Rows are points. A path goes straight from each point to the next, and from the last back to the first. The post is the endless flat space through its rows: a point in 2 columns, a line in 3, a plane in 4, and so on, so that a path can go around it. Count how often the path circles the post. Going back the other way cancels.

Post, one row:
[[-11   2]]
Path (25 x 2):
[[ 65 -25]
 [ -5 -44]
 [-30 -46]
 [-58   2]
 [-24  22]
 [  1  38]
 [-51  37]
 [-60 -32]
 [-26 -61]
 [-84   2]
 [-63  71]
 [-55   5]
 [-27 -22]
 [ 15 -27]
 [ 20 -48]
 [-34 -88]
 [-35  -3]
 [-18 -58]
 [ 37 -48]
 [ 14  23]
 [ -1  78]
 [-37  17]
 [-80  34]
 [-35  59]
 [ 49  41]]
Times around: 0

Post:
[[ 35 -19  15 -22]
 [-12 -11  32  49]
 [ 15  54 -34  39]]
Path (27 x 4):
[[  16   41  -58  -20]
 [  47    7  -50    0]
 [   0    6   10   82]
 [  -4   15   70   68]
 [ -12   58    7  -11]
 [ -41    5   10   82]
 [ -15  -24   -7  -24]
 [  13   -4   38  -11]
 [  26  -25   95   19]
 [  -4   79   -1   -1]
 [ -54  -10   12   66]
 [   5  -40   -7   21]
 [  71   23  -29  -18]
 [  37   10   46    5]
 [  51    8   -8  -94]
 [ -30   42   18    5]
 [ -51   29  -38   55]
 [ -19  -54    6   72]
 [  23  -54    2  -17]
 [  -9   49  -35   30]
 [  56   43 -106  -19]
 [ -36   10  -36   51]
 [ -51  -48   60   39]
 [  28  -77   -4   -1]
 [  64   20  -37   21]
 [ -10   81   19  121]
 [  -3  -11   69  -22]]
Times around: 3

Post:
[[-34 -26 -11 -36 -25   6   1 -12]
 [ 21  27 -12  35  -2  14 -36   1]
 [-77  -4 -26 -49 -34 -37  15 -18]
 [ 15  41   2  16  -9   5  24 -16]
 [-43   3  -8  -6 -49  11  19   4]
 [ 12  10 -19  28  41  51   0  22]
 [ 28   7 -34  18   5   2   3  14]]
Path:
[[ -30   31  -47   23   -2   41  -42   -2]
 [ -87   72  -44   17  -15    5   68  -14]
 [ -39   17    9   31   -6   38   27   -3]
 [ -40   30   18    6  -44   -3   60    3]
 [ -12   40  -19  -24    0  -21  -36  -15]
 [  -4  -15   11    1  -51   94  -58  -11]
 [ -25   10    7   12  -35    7    4  -37]
 [ -28   -1   46  -36  -24  -18  121  -41]
 [  47  -51  -42  -29  -34  -25   23   31]
 [ -41   14  -27  -70    0   -1   44   -8]
 [  29   -2  -49   22   17    9  -63    6]
 [  15  -56   23   -8  -39   32   -5  -51]
 [  15  -42   15  -24   22   15  -32  -20]
 [ -54   26   -5  -49  -46   -9   73   -9]
 [ -15   24  -41  -27   19   30    6    0]
 [  -7   -3  -34  -56   68  -10    3  -10]
 [-111   23    1  -32  -33   73   13  -18]
 [  22    5  -31   49  -17   14  -35  -11]
 [  19  -24  -12  -32  -41  -38   59  -15]
 [  37    5  -23  -65  -26  -69   44  -11]
 [ -30   70  -44   -9   -8  -25   -1   -5]
 [   8   13   14  -58  -13   48   81   -7]
 [ -69   46  -39  -56  -20  -15   76    1]
 [   0  -33  -18    3   -7   68   -2    6]
 [  15   19  -16   14    6  -43  -57  -55]]
Times around: 4

Post (8 x 9):
[[ 23 -42 -20  -4  18 -51   4   8  19]
 [ 43  67  31 -29  22  24  -8  20  13]
 [ 17 -65 -16 -15   8 -30  31 -15 -31]
 [ 22 -76 -39   3  15  -1  14  12  -3]
 [ 10  46 -26 -39  25  14  -4  12  10]
 [-31  13  49  27 -35   9   5 -40 -19]
 [-39   7  55  83 -15  -2  15 -20 -66]
 [ 12  29   8 -25  17  10  47  19  25]]
Path, 32 rows:
[[  47   31   35  -54   -3    9   -7   38   36]
 [ -25  -30   21  -45  -24   -8   17   -9   79]
 [   6  -21   -1   -1   32   48   -5  -41 -113]
 [  22  -59   65   -9  -42  -41  116  -71   53]
 [   6   17   16   -6   28   73   99    0   46]
 [ -22  -33   50    6   -5  -14   39  -32  -31]
 [  31  -27   39  -64  -13  -36  -38    1   26]
 [  43  -12   13   36   14   40   23   66    1]
 [ -33  -17   72   -5  -66  -22   93  -68    9]
 [  18  -32   54   91   -6  -45   -4  -34  -45]
 [  -5   22    4   11   14  -28  -63  -28    1]
 [ -35  -53  -43  -13   47   11   23   20  -35]
 [ -65   51   86   12  -39  -26  102   -9   19]
 [  -9  -17  -51  -20  -39  -66  -72   -4   23]
 [  21  -11   22   15  -15   32   13  -21  -19]
 [   2   -4  -41  -24   45  -53   39  -23    6]
 [ -27    4  -13  -51   22  -42   36  -48    1]
 [  59  -43   58  -59   22  121   63   39  -40]
 [  36    8   -2  -55   35    4   -7   35  -35]
 [ -16   52  -10  -62   51   44   20   10   16]
 [  15   25   -7    0   61  -33    2  -12   25]
 [  15   69    2  -14   20   41   43   -5  -17]
 [  23    4   59   33  -44  -21   26   14   95]
 [ -32   -8    0    1  -12  -13   29  -13  -62]
 [ -14  -14   -6   13  -17  -75  -26  -25  -17]
 [ -46   57   -6  -25  -39    0   43  -25    8]
 [ -23  -35  -54  -82  -35  -97  -43  -55    4]
 [  39  -16  -12  -52   31   17   -5   15  -17]
 [   4  -65   20   41   19  -49    6   -9   27]
 [  66   -6    4   19   58   60   23    6  -29]
 [  17  -20   12   39   -8  -53   47   -5   21]
 [ -13  -15   47   20  -67  -40  -34  -56  -13]]
Times around: 0
